Every row gives one point. The points of each table are mixes of a few directions, plus a little noise. Count the directions of each table, and those that both share. Where both have some left over, give the other angles between the two spaces (their principal angles), to ten degrees, smallest first.
In the rows, 128 means zero.

First (4 x 2):
[[207  75]
 [ 68 168]
 [136 122]
 [101 145]]
Second:
[[109 142]
 [ 58 174]
 [197  82]
 [149 113]]
Directions: first 1, second 1, shared 1

First:
[[136 205  24 157 106  87]
 [125 120 157 119 138 134]
 [117 161 225  92 187 128]
 [130  69 156 123 120 153]
 [134  47  97 145  84 155]
 [129 167  88 140 123 108]
 [133  72  88 143  89 143]
 [135 139  64 148 103 116]
 [113 172 249  83 200 127]]
Second:
[[127 139  60  76 168 147]
 [ 95  93 151 120  94 155]
 [129  35 163 153  79 154]
 [150 237  40 157 134  67]
 [156 124 191 128 175 118]
 [112 139 162 134 116 124]]
Directions: first 2, second 4, shared 2

First:
[[160 117 152 118 148 161 110 156 119 115 126]
 [108 105 130 143 113 126  75 118 117  98 128]
 [132 136 139 125 142 145 153 158 131 134  97]
 [ 97 150 111 165 133 106 121 100 119 113 101]
 [137 151 123 166 158 126  99 100 100 101 119]
 [101 108 109 133  91  97  88  84 129 118 170]
 [123 143 135  81 121 136 249 191 175 197  89]
 [145  93 151  47  97 151 202 199 176 189 143]
 [138 142 103 136 123  99 116  72 120 133 178]
 [139 134 129 165 154 134  65  99  94  83 129]]
Second:
[[130 129 116 148  93  87 152 135 115  44 153]
 [111 118 131 129 143 148  77 107 129 166 112]
 [ 86 104 127 149 136 145  21  80 118 153 110]
 [126 127 132 122 141 142 114 123 132 160 117]
 [129 129 137 109 156 160 113 126 138 195 108]
 [130 130 116 150  91  85 154 135 115  40 155]
 [108 115 133 128 148 154  66 102 129 177 109]
 [138 133 132 114 141 142 143 137 136 159 121]
 [177 156 136  92 136 130 246 182 147 143 136]
 [146 139 119 138  93  84 192 153 120  43 158]]
Directions: first 4, second 2, shared 1; angles 80

First:
[[119 132 118 136 117 124 137 124 147 121 102 144 138 118]
 [ 93 146  86 158  82 113 162 111 201  99  25 191 169  88]
 [104 140  99 149  96 118 151 117 178 108  57 171 156 100]
 [105 140 101 147  98 118 151 117 177 109  61 169 155 102]
 [135 124 136 122 137 131 121 131 114 134 148 116 120 136]
 [154 114 158 105 161 139 103 140  74 149 203  82  98 158]
 [169 106 177  92 182 145  87 148  42 162 249  54  80 176]
 [145 118 149 113 150 135 111 136  92 142 178  97 108 148]]
Second:
[[109 140 106 148 103 114 138 117 168 114  65 157 152 101]
 [106 133  99 140  98 134 169 118 173 104  79 181 152 112]
 [124 111 114 107 116 170 192 129 139 108 157 180 125 149]
 [110 137 105 144 103 123 153 120 167 112  76 166 148 109]
 [148  94 143  81 148 188 173 143  84 129 238 139  94 186]
 [160 120 171 113 173 120  66 143  63 162 202  50  94 152]
 [114 155 120 168 115  74  80 118 161 135  39 108 155  79]
 [134 122 136 121 136 135 125 131 116 131 149 121 121 137]
 [156 107 157  94 163 155 122 141  70 145 224  95  92 171]
 [123 156 129 167 125  68  61 118 145 143  53  86 147  82]]
Directions: first 1, second 2, shared 1

First:
[[147 176 139 177 149 168 139 118 113 113 131 133  83 126 127 114 110 119
  123 140  92 135 104 107]
 [107  96 121 103 182  67 151 104 127 109 181  98 163 118  93 142 163 128
  138 169 138 117 148 157]
 [127 114 121 107 128 200 110 180 106 105 105 151  75 125 110 137 121 106
  179  49 127 119 122  98]
 [127 154 140 143 131  46 126 124 137 207 159 123 184 108 134 129 149 141
   71 167 136 133 147 154]
 [171 196 152 190 121 145 139  91 137 116 124 129  80 137 136  94 105 143
  102 166  86 142 109 123]
 [149 140 145 127 102  33 133  83 167 153 149 108 165 135 126 107 147 168
   90 188 136 134 156 173]
 [104 112 114 136 131 124 138 105 127 128 124 119 171 134 161 138 118 124
  104 166 136 133 116 127]
 [127  99 121  98  79 139 112 136 145 124  90 137 136 144 148 127 118 138
  138 101 149 129 133 130]
 [139 187 137 185 146 191 124 152  99 150 120 153  86 114 141 124 102 105
  110 110  94 136  97  90]
 [ 83  30  86  45  96 227  97 199 109  87  65 154 124 140 141 167 113  95
  206  10 175 113 122  92]
 [127 103 130  94 145  69 137 114 142 115 160 108 141 126  90 129 160 142
  146 143 141 119 157 160]]
Second (11 x 24):
[[133 118 130 110 102 104 118 129 144 141 121 129 141 133 130 125 133 142
  124 122 141 129 141 141]
 [135 151 143 121  89  55  93 173 142 249 129 150 177 104 140 130 149 145
   77 103 152 131 160 148]
 [101 130 112 156 175 201 143 132  90  97 129 130 114 121 140 147 108  90
  136 129 109 127  90  90]
 [126 138 134 132 122 111 117 150 126 176 130 137 146 116 134 134 133 127
  107 118 135 128 135 130]
 [133  58 115  59  58 114 124  94 176  61  86 115 137 171 135 117 125 164
  169 123 162 125 150 155]
 [136 155 142 136 122  89 115 146 132 187 141 136 140 111 124 125 141 135
  102 124 130 131 143 139]
 [146 174 143 176 194 144 159 100 108  83 171 114  74 120  89 114 130 118
  139 167  80 128 111 119]
 [113 144 124 153 160 160 133 141 101 138 136 135 125 114 134 138 121 104
  118 126 115 128 107 107]
 [140  30 110  37  39 116 128  71 193  11  73 101 126 192 129 109 125 177
  195 129 170 124 155 168]
 [ 79 116 100 147 153 203 123 168  84 152 108 147 154 111 173 164 103  80
  115 100 132 127  89  81]
 [159 193 155 180 191 110 154 105 116 114 183 114  77 113  81 106 141 127
  125 168  80 130 125 133]]
Directions: first 5, second 3, shared 3

First:
[[131 136 126 128 128 123 124 135 133 121 123 115 118 127 128 130 129 131
  126 129 133 125 128 121 118 127 124 125 122 118 130 125]
 [ 95 115 114 175 113 112 115 113  99 161 127  86 156  89 128 154 154 140
   98  49 107  62 143 100  72 137 102  99 100  96 105 135]
 [146 111 145  88 141 160 151 116 136 125 145 209 139 164 128  99 102 107
  159 190 128 194 117 176 210 124 163 163 171 190 142 133]
 [106 103 125 151 120 133 130 105 103 161 138 138 165 111 128 135 138 127
  117  86 106 104 136 131 125 135 124 121 128 136 114 138]
 [ 99  79 130 148 121 150 141  84  90 180 152 180 194 116 127 127 134 116
  124  85  92 116 136 153 158 138 137 133 146 168 110 147]
 [142 164 123 126 129 106 113 159 150  96 109  74  83 127 128 136 131 141
  123 140 151 118 126 100  88 122 113 116 105  87 136 114]
 [181 168 144  63 149 135 136 167 181  63 118 152  62 179 129  99  95 120
  165 242 170 210 107 148 178 112 154 159 152 146 163 111]
 [125 149 118 145 122 105 112 145 132 118 113  71 106 111 128 145 141 142
  112 104 137  94 132  96  75 128 106 108 100  84 125 121]]
Second, 9 rows:
[[ 87 114 138  99 135 158 149 185 146 133 127  83 101 133 103 132 121 155
   63 119 145 108 136 108  96 126 177  72 165 180 180 152]
 [150 128 128 145 130 118 123  95 104 133 119 148 144 120 143 129 136 124
  157 126 119 133 122 137 139 133 109 147 114 107 106 121]
 [135 143 111 146 127 105 116 123 150 124 132 140 151 126 132 111 130  92
  158 136 108 143 134 130 159 124 104 166  97  97  97 114]
 [ 78 131 119 104 131 142 139 204 188 122 141  82 111 139  96 113 115 119
   72 131 133 121 146 104 120 118 164  99 144 162 164 142]
 [114 159 114  98  92 118 102 150 201  79 184 134  90 163 113 128  93  99
  128 165 156 151 133 138 127 107 109 158 131 120 127 106]
 [171 112 134 173 151 116 134  65  51 165  83 157 177  96 160 128 161 136
  176 104  95 123 116 136 149 147 108 143 101  98  92 128]
 [ 89 121 135  93 126 154 142 183 158 121 140  90  93 141 102 133 114 149
   68 128 152 114 135 113  96 122 168  81 165 175 177 146]
 [181  94 156 161 150 136 143  43   7 170  75 160 157  94 167 152 163 178
  163  94 116 110 104 143 118 154 121 112 130 120 113 138]
 [146 150 116 134 109 105 105 104 148 105 151 157 129 139 137 125 118  99
  167 148 129 149 126 144 147 120  91 174 107  94  97 105]]
Directions: first 2, second 3, shared 0; angles 50, 80

First:
[[ 93  89 105 110  96 105 115 116 168 186  92  88 153 173 151 142  69  79
  174  58 115 112 104 185 121 131 140 131 121 152 124  80]
 [169 127 142 146 108 147 155 155 137 115 148 146 172 130 122 127 138  90
  126 110 124 150 124  60 151 105 114 113 134  65  63 160]
 [120 145 141 139 160 113 116 130  98 109 113 138 110 124 120 130 123 150
  119 170 127 127 140 129 120 123 126 132 127 144 134 149]
 [ 85  97  57  86  74 147 139 106 170 176 160 101 126 146 142 112 123 161
  141  39 156 134 114 205 150 180 145 148 138 131 163  41]
 [131 128 134 148 124 118 136 158 113 120 120 140 164 149 122 133  93 116
  127 115 126 153 131 102 153 109 117 127 137  85  61 152]
 [ 38 132  66 112 144 101 109 120  82 138 120 124  85 158 123 115  77 242
  111 120 163 149 153 237 152 179 139 170 144 164 162  73]
 [ 89 153 155 132 197  85  83 106  80 109  74 125  60 118 125 138 113 168
  121 217 115  96 147 179  81 127 136 137 114 219 198 144]
 [189 152 160 131 138 172 146 122 135  93 175 151 114  69 118 116 221 126
   99 178 128 120 127  58 116 121 121 107 126 111 157 163]
 [159 126 157 139 123 129 132 135 145 127 121 128 151 123 131 135 132  74
  140 128 109 120 117  85 116 103 122 111 119 114 105 152]
 [198 135 166 138 117 163 148 133 153 109 159 141 151  91 124 125 190  74
  125 145 116 120 117  41 119 101 120 102 122  91 116 168]]
Second (8 x 32):
[[178 102  90 146 129 134 127 105 137 119 215 158 139  82 150  99 175 143
  108 184 126 136 111 122 180 148 112 144 136 114 160  99]
 [126 167 193 130 131 130 148 173 110 116  48 111 136 166 101 163  97  80
  139  89 119 125 144  73  79  78 129  97 120 103  51 196]
 [184 100 110 143 117 124 131 107 157 144 178 134 152 106 158 120 150  85
  134 142 111 120 102 114 151 126 105 126 122 114 129 104]
 [ 25  84 105 104 142 115  75 112 131 122 129 146 130 121 114  97  96 182
  140 156 127 140 125 195 153 172 188 154 147 207 216 110]
 [199 122 126 153 115 128 146 127 143 137 158 128 151 118 150 133 145  79
  128 129 115 126 112  88 143 107  93 120 118  83  86 127]
 [134 174 161 131 139 140 149 155  99 106  94 127 114 140 103 142 133 137
  113 120 138 132 153  89 101 106 123 114 128 101  86 173]
 [ 79 116 107  83 133 135  99  77 151 151 127 104  70 107 137 119 156 165
  137 133 134  88 119 206  88 169 159 139 119 215 249  75]
 [ 98 157 129 131 120 117 152 171  91 129  79 118 129 182 107 146  70 151
  123  69 147 154 154 132 127 117 120 132 137  89  48 143]]
Directions: first 4, second 5, shared 3; angles 50

First:
[[136 109 193 155 152 117 140  87  93 103 166 121 107 142 138 160 122 159
  151 133  93 127 138 124 140 121 134 128 104 159 122 139]
 [148 120 146 120 143 114 109  85 105 103 128 130 121 132 148 148 133 150
  123 117 132 128 126 131 128 113 138 119 129 149 101 161]
 [ 37 191  77 221  51 184 214 249 230 198 133 161 148 134  62  33  97  43
  152 186 137  77 104 162 173 157  68  88 166  40 207  16]
 [141 138  96 103 122 124 100 118 139 119 100 141 139 123 137 123 137 122
  108 114 158 123 113 139 123 116 130 111 153 118 104 150]
 [125 118 179 159 142 125 151 109 110 118 161 122 113 143 127 144 116 144
  150 142  97 122 138 127 140 129 128 129 108 145 137 122]
 [148 112 153 118 150 114 113  89 100 105 135 124 121 131 146 154 132 152
  130 117 122 133 131 124 124 118 140 131 118 153 106 156]
 [142 128  84  80 124 127  97 142 136 136  96 125 143 114 132 125 145 121
  103 107 152 144 125 121 105 129 138 139 138 122 119 141]
 [130 120 136 125 134 124 131 126 119 129 134 123 123 129 128 134 128 134
  131 128 116 135 133 118 123 132 132 138 117 138 131 126]
 [147 113  89  65 134 126  97 147 124 142 103 110 137 109 132 137 146 127
  104 106 138 165 139 101  93 139 147 168 120 135 129 138]]
Second, 8 rows:
[[114 143 119 142 123 135 121 132 142 112 165 130 153  87 170 164 137 111
   83 167 146 146 132 135 119 133 103 150 160 136 128 145]
 [146 151 136 122 115 125 111 105 121  94 150 145 133  96 147 142 162 152
   94 116 139 144 115 112 132 174 130 146 148 134 122 149]
 [122 115 125 167 158 147 117 112 112  78 145  86 143 132 182 154 161 122
   91 156 158 147  97  91  61  96 169 158 178 126 113 170]
 [118 148 123 112 102 123 137 146 149 159 141 155 138  95 118 139 105 112
  123 139 120 125 158 161 167 145  75 118 115 135 139 106]
 [110  75 120 145 164 123 150 139 101 200  75  82  77 228  61  67  65 146
  208 140 129 121 102 181 115 103 232  71  74 138 151  97]
 [156 148 144 104 110 130 119 120 139  74 122 153 153 101 142 132 171 119
  123  71  96  99 153  61 138 116  56 157 141  98 103 133]
 [141 138 136 104 114 122 127 126 132 126 120 148 128 122 111 120 135 135
  137  97 110 114 138 116 152 141 103 127 115 120 124 119]
 [115 112 124 128 135 122 143 143 125 178 104 119 106 164  92 100  88 131
  166 136 123 123 129 166 141 119 154  95  94 135 143 103]]
Directions: first 3, second 4, shared 0; angles 50, 80, 90
